Each point is reached from the start by the listed moves, each made 0, 1 or 2 times, or once backwards (-1), plus a little noise. Is the number of moves made odd or even? Then give how often each move was made.

Moves:
(1): [ 41  20 -30 -12   2]
(2): [-47 -11  -8  46  34]
Start: [ 3 -3  7  5 -8]
Points:
[ 93  33 -18 -58 -38] => even (1, -1)
[-44 -11  -1  51  27] => odd (0, 1)
[ 86  40 -49 -19  -5] => even (2, 0)
[  9 -10  44 -29 -45] => even (-1, -1)

Moves:
(1): [  1 -16   6  -2  -7 -11  24  -9 -17   6  -8]
(2): [ 11   0   7  -2 -11   1  -3 -14   6  -4  -1]
(3): [  4 -14 -25   8  -9  14   1  -1  13   0   7]
(4): [15 12 17 17  4 -3 -1 -3  3  7  4]
(5): [-19  -4   3 -10 -21  11   8  11  21  -4  -1]
(6): [-13  -8 -12  -1   5   0   3  -9  -1  10  -9]
(7): [ 6  2 -2  0 -1 -5  8 15 -6  2 -6]
(8): [ 8 -4  4 10 -1  7 -6 -3  2 10  2]
Start: [ 3 -7 16  2 -8 -6  7  7 -4 -1 -7]
Points:
[ 25  20  25   7 -17  -9  -6  -5  21  -6 -15] => odd (-1, 2, 0, 1, 0, 1, 1, -1)
[ 20  16  43  -1 -32 -15  35  56   9 -15  -7] => even (0, 0, 0, 1, 1, -1, 2, -1)
[ 95  10  73  54  -5 -37  26   1 -38  25  -7] => odd (1, 1, 0, 2, -1, -1, 2, 1)
[-30 -57   4 -24 -72   0  85  27  11  -5 -25] => odd (2, 0, 1, 0, 2, 0, 1, -1)
[-85 -82 -74 -32 -57  32  61  18  36   5 -24] => even (1, -1, 2, -1, 2, 2, 0, -1)

Moves:
(1): [  1  16 -29  10 -11  23  -6   1   3  22 -13  -3   1  13]
(2): [  2  -7  -9  14   4 -15  20   2  -5   1 -26   8   3   5]
(3): [ 17  -2   4   7  12 -19  -8  29   1  -3  10  -9   9 -24]
(4): [ 4 -8 -3 -3  4 -3 22 -6  7 -4  9 -7  1 -7]
(5): [-14   0   0   0   1   1   2  13  -5  -6   0  -3   3   8]
(6): [-12  10  19  -3 -11   6   1  -9  -5 -19  -6 -18   7   5]
(7): [ 15 -11   5  -2   7 -12 -10   2 -18   4  10  -1  -1  -2]
(8): [ -1  -3  10 -14   8  11  -1   0  20   2  -9   1   8  -4]
(9): [-12 -14  -6   9 -11  -5  -7 -20   4   2   4   6  -1   1]
(10): [ -6   7   4  -9  10 -18  -1   5  -7   2   0  -3   3   0]
(11): [-6 13  2 -2 -4  9 -5 -5 -3 -5 12  9 19  0]
(12): [-3  4  8  3 -1 -7  2  9 -4  4  0 -1  2  8]
(13): [ -1  -6  -3 -12 -16  -3   4  -5 -10   3   4   2   1  -4]
(14): [ 21  -7  -1  -9  -4 -13  -1  -1   6 -11  -3  -6  -7   7]
Start: [  4  -9   2  15  -3  13  22  -7   2 -14   8  -7 -13   0]
Points:
[-64 -37  -3  10 -19 -52  -5  16 -71  31  37  29   4  15] => even (0, 0, 0, -1, 2, -1, 1, 0, 2, 2, 0, 2, 2, -1)
[ 64   0  43 -53  75 -41  57  23  78 -56  39 -10  34 -57] => odd (-1, 0, 1, 2, -1, -1, -1, 2, -1, 2, 2, 0, -1, 2)
[ 25  -3  -2 -13  36 -50   7  74  38  -9  32 -19  56  -9] => even (1, 0, 2, 1, 2, -1, 0, 2, 1, 2, 2, 2, 0, 2)
[ 34  47 -37  44 -20  65 -32  62 -33  34  31  -5  48 -33] => even (2, 0, 2, -1, 0, 0, 1, 0, -1, -1, 2, 0, 1, -1)
[ 53 -89  43 -14  47 -95  43  19  20 -18  10 -25   1 -86] => odd (-1, 1, 2, 1, -1, 0, 1, 2, 1, 1, -1, 0, 1, 0)
[ 12  37  28  30   3  28 -47  52 -60 -48  29 -73   1   6] => even (1, -1, 1, -1, 2, 2, 2, -1, -1, 0, 0, -1, -1, 0)
[ -5  12   5 -19 -55  56  68 -35  -7 -51  66 -37   4 -17] => odd (0, -1, 0, 2, 0, 1, -1, -1, -1, -1, 1, 0, 2, 0)

Moves:
(1): [  7   0   0  -1  -2 -15  -2   9   5   0   3   0 -11   4  10  -8  -3  -3
  -2  -4  14   1   5  -7]
(2): [ -5  -5   1   4  -5 -11  12  -2   0   6  -4   0   2 -18 -14   1   2  -7
  10   3  16  19   5 -14]
(3): [-17   2   1   1   8   2  -1   2  10 -13   1  -8 -20   7   1  -7 -27  -1
   2  -7   2  11   0   0]
(4): [15  9 -6 -6  4  5  0 -7 -7  1  3  4 -2  6  5 -2  9 -6  6 -3  5  0  8 -4]
(5): [  3  -2 -10   3 -14  13  -1  10  -7   3   9  -9  -1 -14 -11   0  -9  -5
  -3 -19  22 -11 -13 -11]
(6): [  9   3 -12   0  -9  -5   6  -1  10  -1  -7  16  -2   2   0   1 -10  -1
  13  -6 -14   5   8  -3]
(7): [  7   8   4  13   0  18  -2  18   1  14  -3   5  13   1   0  -1   9  -5
 -19 -12   7   5  14   1]
(8): [ 4  9  7 12 -6 -4  3  5  6 -9 -9  5 -9 -3  4 12 -1  1  4  4  1  6 -3 -3]
(9): [  1  10   9 -14  -3   2  -1  -5  -7   4   0   3   4   1   7   4   8  -6
  -2   1   0  -7  -3   2]
(10): [  7  -1   1  -4 -13  14   2   7  -2  -6  10 -16   0  -1  -9   4 -12   8
 -15  14   2   0  -1  -1]
(11): [-10   4   8   3   7   6  -2   1  13  -1  -1   8   2 -12   4   9   3   6
   1   3   2   0   1  11]
(12): [15 -2 -2 -8 -9  0  2  1  2 -2 -6 -5  3 -9  5  4 -6 14  4  5  4 -2  4 -3]
(13): [-3 18 -2 16 -1 -5 -4 -3  6  0 -1  8 -5  5 -3 -2 -3  4  5 -4  2  2 -5 -1]
(14): [  5  -6   7   3   5   2   7   0  -3   2   2  -6 -17  -6  -1  -3   6   3
 -11  -5   2 -14  -2   5]
(15): [-10 -13  -1   5 -12   4  -5 -10  -6   2  -5  16 -13   3 -17  -3  -4  -2
   2  -6  -6   1  -6   9]
(16): [  4   0   8 -11  -7   1 -20   4   5  -7  -2  -7   1  -6   0   2  -1   4
  -1   1 -19  17  -6   9]
(17): [ -6 -15 -13  -5 -11 -11  -2 -14  -6   3   9 -17 -12  -1  -6   4  -3   9
   4  -3   7   4  11   3]
(18): [ -2   1  -2   3   7   0   0  12  -9   8   4   0  10 -14  -2  -6   4 -12
  10  -5   4  -9   1   2]
(19): [ -3   9 -13  -9  -9  -1   4  16   0 -11   4  -9  19  -6  -3  -5  -4   0
  13  -9   6   5  -1  -6]
(20): [ -8  -7   7  -3  -6  -2   9 -12   3  -4   4  -3  14  19 -13  10   2  -2
  12   7  -1  -2   2  -6]
(21): [ -2  -2  14   3 -10  -4   5  -1  -2  -4  10   7  -1  -5  14   1   0   4
 -16   4  -2 -10   6  -1]
(22): [ -9   8   2   8  -4 -16 -10  13 -10   0  11   1   1 -10 -16  16  21   7
  -4  -3   3 -14  13  -3]
(23): [ 5 -2 -1 -6  5 -7  4 -2 -7  5  6 11 -1  2 -7  9 -5  9  4  5  4  4  5  5]
(24): [ 10  -5   4  -4  11 -15   7 -13  -3 -11  -6  11  -2  -7   8   2 -13  -5
  -6  13  -7   1  10  13]
Start: [  1   5 -10  14   8  -8  -4  -5   7   0 -12  -5   4  10  15  14  -4 -15
  10  -8  -7   1 -14   2]
Points:
[ 28  13  26  30  59  23  30  -3  58 -32 -31   0 -27 -42  90  -8 -38 -19
 -12 -26  12 -27 -21  14] => even (0, 0, 1, 1, 1, 0, 0, 0, -1, -1, 2, 1, 0, 2, -1, 0, -1, 0, 0, 0, 1, -1, -1, 1)
[ 50 -23   0   3 -43 -42  37 -55  -2  -8   5 -20 -63  52  30  33   9  14
  21   7  16 -11 -26 -27] => even (1, 0, -1, 1, 0, 0, -1, 2, 0, 0, -1, 0, 0, 2, 0, 0, 1, -1, 0, 1, 1, -1, 1, -1)
[ 30  20 -37   8 -77 -34 -25 -14 -17 -26  42  65  49  54 -25  31 -25  -4
  42 -17 -39  36  38  29] => even (1, -1, -1, 2, 0, 1, 1, 0, -1, 1, 0, -1, 2, -1, 2, 2, 1, 1, 2, 2, 2, 0, 2, 1)
[ 54 -15  21 -21 -53   3 -21 -95 -11 -12   6  46 -23   0  18  74 -19  24
  19 -21 -38 -46   0  41] => odd (-1, -1, 0, 2, 2, 1, 0, 0, 1, -1, 1, 2, 1, 1, 1, 2, 1, 0, -1, 2, 2, 0, 1, 1)
[ -1   9 -11  52 -73   4  30  17  10  -2  32 -76 -57  16 -64  86 -62  39
  11 -24  28 -22  18 -32] => even (-1, 0, 2, -1, 1, 2, 1, 2, 1, 2, -1, 1, 1, 2, -1, 0, 2, 1, -1, 2, 0, 1, 1, -1)
[ 60 -30  30  -1  -3 -10  22  19 -18  -6 -28 -43 -17 -63 -32  37  -7   4
 -57  54   7  38 -36   5] => odd (0, 2, -1, -1, 0, -1, 0, 1, 0, 2, -1, 0, -1, 2, 0, 1, -1, -1, 0, -1, -1, 0, 1, 1)
